Each point is reached from the start by the listed moves, each made 0, 1 or 2 times, or once backwards (-1), plus a little noise. Say if it took an odd or an even number of moves. Then give how often each move was made.

Moves:
(1): [10, -6, -14, 38]
(2): [58, -7, -24, -22]
Start: [19, 3, -12, -8]
Points:
[9, 10, 4, -46] -> odd (-1, 0)
[-37, 10, 10, 17] -> odd (0, -1)
[-19, -3, -17, 91] -> odd (2, -1)
[77, -6, -34, -32] -> odd (0, 1)

Moves:
(1): [8, 7, 19, -2, -35]
(2): [-26, 9, 32, 28, 7]
(3): [-19, -1, -1, -2, -8]
(4): [11, 26, 21, -16, -10]
Start: [-11, 5, -4, 3, 5]
Points:
[62, 35, 24, -41, -74] -> odd (2, -1, -1, 1)
[-69, 0, 42, 39, -66] -> even (2, 1, 2, -1)
[-15, 66, 69, -1, -9] -> odd (0, 1, 0, 2)
[45, 21, -14, -38, -4] -> odd (0, -1, -1, 1)

Moves:
(1): [-14, -3, 8, 31, -20, -14, -2, -13, -18, -1]
(2): [-37, -8, 8, 17, 15, -14, 40, 19, 12, -6]
(3): [-8, 1, -13, 18, 3, -1, 13, -7, 26, -19]
(4): [17, 4, -14, -3, -3, -14, 7, -24, -24, -4]
(5): [-18, 6, 4, 18, 17, -4, 13, 7, 8, 7]
(6): [-18, 0, -5, -9, -1, 10, -29, 38, 19, 17]
(7): [22, -10, -31, 7, -32, 27, 11, -24, -7, 5]
(8): [-24, -5, 7, -9, -1, 12, 6, 5, -13, -8]
Start: [19, -6, -17, 9, -7, -5, 2, -6, -12, 1]
Points:
[-64, -17, 23, 45, -12, -99, 28, 21, -80, 6] -> even (2, 2, -1, 2, -1, 1, -1, 0)
[-32, -39, -23, 36, -20, 13, 75, 26, 22, -10] -> odd (0, 2, 0, -1, -1, 0, 1, 0)
[102, 0, -81, -5, -58, 19, -55, -40, -24, 30] -> odd (0, -1, 0, 1, 0, 1, 1, -1)
[-34, -1, -48, 72, -35, 45, -55, 44, 55, 41] -> odd (1, -1, 1, -1, 2, 2, 1, 0)
[69, -33, -85, 0, -98, 92, -18, -57, -9, -13] -> odd (0, -1, 1, -1, -1, 0, 2, 1)

Moves:
(1): [-3, 2, 2, 7, 1, -12, 13, 5, -11, 17, -11]
(2): [3, -11, 2, -14, -2, 0, -3, 2, -14, 12, 14]
(3): [1, -11, 14, 11, 3, 4, 5, -15, -7, 0, -1]
(4): [2, 1, 8, 1, -15, -6, 5, 1, 16, -5, 1]
(5): [-7, 17, -8, 14, -6, -15, -22, -5, 8, 3, 5]
(6): [14, 1, -1, 2, 4, 16, 0, 9, 24, 36, 1]
(7): [-20, 6, -10, -16, -1, 29, 21, -10, -2, 10, -1]
(8): [-7, 7, 26, 1, -11, 10, -2, 18, -13, -12, 10]
(9): [12, -6, -12, 7, -20, 17, -6, -7, -4, -7, -10]
(10): [-9, -19, -3, -11, -20, 11, -16, 13, 5, -17, 0]
(11): [11, 24, 19, -11, 5, -26, 13, -28, -10, 21, -20]
Start: [-5, 2, 17, -5, -19, -14, -15, -12, -39, -7, -27]
Points:
[-27, 59, 41, -31, 3, 5, -21, -28, -37, 47, -8] -> even (-1, 0, 0, -1, 1, 1, 1, 1, -1, 0, 1)
[-12, -78, 8, -22, -29, 17, -45, -33, -63, -11, -29] -> odd (0, 1, 2, -1, 0, 0, 0, -1, 0, 2, 0)
[58, 58, 70, -11, -6, -48, -55, -32, -33, 90, -26] -> even (-1, 1, 0, -1, 1, 2, -1, 1, 0, 0, 2)
[14, 38, 41, -30, -85, 3, -82, 28, -34, 66, 6] -> even (0, 2, -1, 0, 2, 2, 0, 2, 1, 1, 1)
[-39, -27, 25, -26, -67, 16, -44, -77, -108, -31, -43] -> odd (0, 1, 2, -1, 1, -1, 1, 0, 1, 2, 1)
[-50, 6, 74, -21, -81, 45, -57, 43, 5, 40, 30] -> odd (0, 1, 1, 1, 2, 2, 1, 2, -1, 2, 0)
[-10, 118, 98, 8, -22, 2, 72, -66, -25, 123, -64] -> even (1, -1, 1, 1, 1, 2, 2, 2, 0, -1, 2)

Moves:
(1): [15, 16, -18, 0, -6, 8, 23, -10, -11, -2, -3, 15]
(2): [12, 1, -1, 30, -4, 40, 5, -18, -9, -8, 10, 21]
(3): [11, -10, 1, -7, 1, 1, -5, 7, -4, -3, -4, 5]
(4): [31, 16, 15, -14, -7, 3, -18, -28, -3, 9, -2, 2]
(5): [0, -11, 10, -16, -21, -21, -18, -15, 2, 5, 14, 11]
(6): [12, 11, -7, 7, -9, 7, -17, 1, 12, 4, 15, 9]
(7): [22, -3, 9, 4, -5, -19, -7, -25, 5, 9, -9, 8]
(8): [-5, -7, -8, 6, -12, 16, 2, -1, 1, 3, -4, -3]
(9): [-12, 1, 1, -2, 11, -10, 16, 13, -3, 25, 0, -10]
(10): [-16, -5, -17, 8, -8, 1, -25, 2, -13, 4, -7, -1]
(11): [3, -27, -7, -14, 30, -1, -4, -10, 1, -8, -4, -10]
(12): [2, 7, 9, -18, 0, -10, -6, -9, 9, 10, -10, 14]
Start: [1, -4, -3, -4, 3, -13, -7, -2, 18, -30, -1, -5]
Points:
[86, -28, 24, -38, 27, -58, -92, -52, 57, -29, -38, -22] -> even (-1, -1, 1, 1, -1, 1, 2, 0, -1, 0, 1, 0)
[128, 22, 4, 12, 25, 83, -70, -147, 48, -4, -9, 57] -> even (0, 2, -1, 2, -1, 2, 1, 1, 0, 0, 2, 2)
[-103, -36, -16, -78, -49, -81, -59, -2, 9, 37, -27, -14] -> odd (0, -1, -1, 0, 2, -1, -1, 2, 1, 2, 0, 2)
[59, 61, -66, 10, -40, 55, 36, 55, 25, -67, 14, 20] -> even (2, -1, 2, 0, -1, 2, -1, 1, -1, -1, -1, -1)
[-40, 21, -52, 10, -43, -19, 37, 56, 31, 10, -2, -8] -> even (1, -1, 0, -1, 0, 1, 0, 2, 1, 0, -1, 0)
[-24, -6, -38, -70, 6, -59, 29, 0, 24, 25, 22, 48] -> even (2, 0, 0, -1, 2, 1, -1, 0, 2, 0, 1, 2)
[81, -44, 38, -17, 31, 4, -51, -155, 7, -57, -4, 50] -> even (0, 2, -1, 1, 1, -1, 1, -1, -1, 0, 2, 1)
